Every row gives one point. The window is the flat piece filled in between its corners: a triangle in 3 columns, a solid with four corners in 4, and so on. A path goes straight from each point to the next, and from the last back to the first. After which points does the path pass through the window?
In the rows, zero is written as 128.

Window, 4 rows:
[[ 89 118  66 164]
 [164 111  75 177]
 [188 147 193 132]
 [171  94 205 114]]
Path:
(1): [107 118 110 228]
(2): [175 137 158 166]
(3): [177 118 127  79]
(4): [129 111 106 114]
(5): [123 117 147 162]
(6): [117 107 160 206]
(7): [151  94 113 108]
(8): [112 115  61 132]
(9): [ 75 124 109 216]
(10): [147 115 115 225]
(11): [134 143  75 131]
(12): [123 153  46 116]
Through the window after points: 2, 8

Window, 8 rows:
[[143 101 146 147  94 182 124 155]
 [ 93 163 186 175 130 125 188 144]
 [133 222 173  95 160 203 149  87]
 [143 198  26 142 121 103 103 218]
 [ 65 124  32  76 139 126  52 150]
 [108 205  98 163 179 123  41 165]
 [126  29 129 119 151 108 120 171]
 [106  71 138 110 114  57  68 161]]
Path:
(1): [121 124  60 125 139  98  91 137]
(2): [107 156 138 173 144 124 147 117]
(3): [ 87 169 149 115 125 123 112 228]
(4): [ 87 163 165 129 141 148 106 243]
(5): [117 146 115 152 141 113  95 125]
(6): [143 163  92 171 151 117 100 120]
(7): [ 81 175 153 103 172 154  72 192]
(8): [107 137 130  72 119 137 112 236]
(9): [129 111  67 158 141 127  65  88]
(10): [133 159  84 173 121 129 115 129]
(11): [ 76 177 139  82 145 150  87 201]
(12): [100 157 102 110 120 145 106 221]
(13): [151 135  89 158 124 119 118 153]
(14): [139 160  75 181 148 103  84 115]
(15): [ 90 137  90  90 145 131  84 213]
(16): [106 110  83  98 133 143  68 198]
Through the window after points: 2, 4, 6, 12, 14

Window (11 x 11):
[[ 90  88 136 152 126 151  95 111 156  89 172]
 [161 118 148 147  93 113 118  75 118  97 136]
 [ 87  74 149   7 170  57 169  55 134 108 215]
 [157 106 101 124 121 192 169 120 165 134 188]
 [102  95 182  40 144 133 110 112  41  77 114]
 [ 83 153 160 188  84 225  99  77 105 161 135]
 [ 98 173 165 102 128  82 123 136 165  85 202]
 [166 125  69  68 164 112  90  90 109 130 141]
 [135 106 178 135 199  98 110 184 172 158 188]
 [ 86  84 148 147 119 117 108 203 139 170 117]
 [124 123 194 164  56 166  25 164 139 153 136]]
Path:
(1): [133 108 123 106 135 125  94 115  84 129 157]
(2): [ 99 121 141 117 108 129 107 120 110 118 185]
(3): [114 110 169 123 125 160 107  86 161  95 102]
(4): [ 90 126 165 125 137 165 111  92 175 131 106]
(5): [132 132 143 146 117 133 107 156 128 125 183]
(6): [107  98 112 183 127 129 107 154  84 131 230]
(7): [131 112 163 118 146 125 115 127 209 141 160]
(8): [109 112 156  89 151 134 134  63 152 105 118]
(9): [104 112 122  97 139 122 158 110 115 128 220]
(10): [110 100 137 159  99 127  98 139 104 134 183]
(11): [111 133 148 131 137 170 112  88 179 122 138]
(12): [105 136 145  86 135 184  97 115 195 114  91]
(13): [136  64 148 163 109  98 105 110  66 142 214]
(14): [132 112 166 165 104 112  78 177 114 157 179]
(15): [106 118 176 102 129 192  83 104 193 116 115]
(16): [144 137 126  56 141 140  93 101 179 107 108]
Through the window after points: 14, 16

Window (14 x 14):
[[172 137 122 196 101 126 114 167 126  94 138  86  99 120]
 [ 77  80  95  71 176 143 113 127 112 199 141 133 142 190]
 [144 191 139 145 127  41 114 134 168 111 110 143 136 129]
 [186 157 131 143 135  82  96  75 108  88 110 115 136 119]
 [139  74 117 116 136 131  96 145 113 184  72 169 128 177]
 [180 200 136 197  90  84 116 172  47  95 132 116 137 109]
 [ 59  67 120 136  93 151 107 111  86 118 131 178 109 181]
 [141  70 147  75 201  70 157 118 142 190 144 191 117 129]
 [ 93  64  70 109 144 106 142 131 115 163 100 157 145 110]
 [100 100 114 149  42 206 107  89 115 155 149 174 174 164]
 [158 180 136 131 109 155 122 157 107  66 105 140 130 115]
 [157 158 155 121  66  85 117 150  95 117 109  87  99  96]
 [107  55 127 127  66 158 120 146  96 104 133 136 192 189]
 [ 76  84 144 157  94 183 166  97  99 147  96 136 160 187]]
Path:
(1): [162 119  61 111  95 137 131 132  97 110  73 150 129 183]
(2): [100 122 152 153  99 124 105 140 113 128 136 116 141 126]
(3): [101 114 131 144 122 136  86 114 108 134 110 118 144 122]
(4): [174 130  95 127  77 114 163 141  88  93 123 140 143 187]
(5): [143 157 100 138  90 120 152 123 122 137 122 134 109 157]
(6): [134 117 143 149 135 126  91 134  89 128 109 142 139 123]
(7): [ 84 131 187 154 117 140  82 181 135 162  95 156 174 119]
(8): [129 100 108 135  90 137 143 102  91 114 130 133 123 165]
(9): [140 120  86 134  88 138 128 123 101 118 119 133 134 178]
(10): [114 129 153 158 100 124  87 142 108 133 108 137 155 123]
(11): [121 146 173 126 117 130   7 184 114 170 113 156 132 106]
(12): [133 103  89 132  99 124 209  87 113 115 130 115 151 175]
(13): [180 147  83 117  96 128 160 112 118 109 125 161 139 190]
(14): [111  99 151 159  89 132 108 143  96 111 114 135 141 130]
(15): [121  61 134  80 166 115  61 137 110 137 122 163 175  52]
(16): [120 117 104 136 127  99 175 115 124 159 119 149 106 188]
Through the window after points: 7, 15

Window:
[[ 22 177  64 135 225 129 128  88 137 130 131 207 168 146]
 [143 153  88 210 159 115 152 106 141 141 113 142  94  89]
 [ 95  98 121 153 132  84 122 153  64 175 132  99 142  74]
 [ 96 130 107 186 227  80 201 157 172 132 126 217 169 148]
 [ 61  67 158 204  64 198  59 123  74 158 106 100 169 116]
 [181  70  76 172 113 172  96 166 104 200 177  95 134  96]
 [ 46 146 148 137 195 124  89 132 134  67 184 193  96 180]
 [ 85 159 102 132 159 125 160 168 204 159 124 143 120 107]
 [134 116 189 156 109 224 106 131  56 211 165 117 112  94]
 [210 154 101 146  70 172 120 193  69 172 115 128 141  96]
 [ 94 154 202 104 185 153  63  74 120 125 161 109 132 249]
 [163  78 136 116  53 168 131  95  98 167 149 139 122 106]
 [ 59 164 158 119 220 165 146  88 142  41 181 126 164 173]
 [126 148 144 181 127 102  96 126 148 159 181 153 180  81]]
Path:
(1): [106 120 118 125 186 135 121 128 125 129 119 188 142 100]
(2): [ 67 167 135 187 133 122 147 165 180 142 185 109 113 185]
(3): [103 158  90 207 121 120 137 159 109 151 139 102 139 137]
(4): [146  63 153 100 179 152 105  96 125 159 144 177 129  59]
(5): [138 128 153 146 142 174 102 137 107 168 142 137 137  93]
(6): [ 97 155 104 186  95 113 149 136 102 154 178 143 154 145]
(7): [ 76 136 132 169 147 120 140  95 125 130 166 127 162 175]
(8): [111 149 102 111 207 155 106 150 148 114 126 172 125 101]
Through the window after points: 1, 3, 5

Window:
[[164 105 105  67  94 129 107 107 148 126 177 115 212 105]
 [123 186 157 177 143 115 117 129 151 137 220  79 124 146]
 [135 106 159 137  98 150  68  93  97  46 103  78  80  90]
 [161  67 167 183 158 178 131 121 114 168 113 175 137 159]
 [111  96 150 147 169  51  91  62 121 146 128 186  86 188]
 [ 90 133 150  88 134 123 123 199 158 147 180 116 208 111]
 [192 119 122 120 133 120 186 193 132  67 124  68 112 127]
 [119 118 172  94 115  73  90  99  50 148 109  62  96 137]
 [ 72  64  86  93 123 168 153 115 143 184 186 136  97 153]
 [170 135  91 185  21 121 138 100 193 103 116  96  76 154]
 [110 126 112 158 156 195 110  91 191 118  90  59 144  68]
 [110 105 105 118 160 148 124  82   7 100  43 182  65 141]
 [190  91 120 125 129 111  64 171  90 154 141 138 115 158]
 [101  19 100 168 129 118  97 123  89 178 136  95 202 133]]
Path:
(1): [132 107 125 112 114 135 117 136 131 141 155 110 163  83]
(2): [147 110 126 144 125 127 131 147 126 131 152 126 129 109]
(3): [138 116 121 101 157 153 116 156 174 105 136  95 167 212]
(4): [114 105 130 115 134 157 111 122 121 121 137 111 153 174]
(5): [141 109 118 147 117  71 128 118 125 163 156 142 103  71]
(6): [140  85 132 128 153 119 102  98 115 195 157 125 132  66]
(7): [126 125 109  97  89 128 132 140 136  85 140 114 172 216]
(8): [139 118 115  92 110 165 116 129 133 109 139  57 184 178]
Through the window after points: 4

Window, 14 rows:
[[140 101 138 144 158 159 138 101 107 153  46 133 151 137]
 [197 205 119 140  89 149 147 152 110 103 149 165  54 102]
 [172  79 156  93 121 115 148  99 188 161  32 105 180 148]
 [123  83 127  86 144 105 192 127 127 117  12 103 129 154]
 [133 158 192 175  88 126 178 143 118 152 158 155 105 122]
 [139 120 109 152  62 139 122 161 115  92 167 174  72 135]
 [ 84 109   7 158 131 168 215  94 164  66 110  79  89 117]
 [122 177  94 136 105 107 135 127 101 109 197 125 101 142]
 [186  74 170 122 138 134 174  99 116 128 106  97 124 164]
 [149  77 138  69 130 147 178 105 118 163  77 129 136  87]
 [130  81  58 136 187 110 164 133 166  79  79 100  88  67]
 [144 153 129 140  92 153 123 174 120 160 151 107  52 135]
 [112 125 150 123 140 139 162  74 150 147 120 158  75 165]
 [114 166 167 132  92 164 124 126 122  80 158 119  82 115]]
Path:
(1): [139 111 111 134 108 118 159  84 101 125  65 112  87 111]
(2): [138 123 142 108 150 162 146 143 152 116 115 135 126 146]
(3): [132 128 128 143 131 141 162 148 134 127 136 142 110 140]
(4): [146 129 149  94  69  86 177  68 122 107  87  90  54  84]
(5): [143 113 121 143 104 118 143  91 122 135  90 118 105 117]
(6): [134 122 137 108 152 164 173 144 141 114 100 132 118 141]
(7): [120 110 112 116 159 147 167 130 141 118 109 140 110 121]
(8): [168  96 114 142  88 100 157 107 130 117  89  85  86  67]
(9): [130 158 150 150  95 116 116 107 114 119 116 123  91 110]
(10): [135 122  98 114 131 176 187 159 145 126 146 152  95 146]
(11): [138 143 119  86 163 160 145 131 179  99 137 133 132 163]
(12): [161  97 130 156  72 122 153 110  83 133  80 109  64 101]
(13): [131  98 123 117 110 113 170  91 133 128  65 111  95 139]
(14): [125 115 134 106 153 139 172 146 130 119  86 136 122 149]
(15): [147 116 128 121 156 172 155 185 176  83 140 181 103 115]
(16): [125 123 119 143  91 101 151  58  87 128  97  56  85 127]
Through the window after points: 5, 7, 13, 15
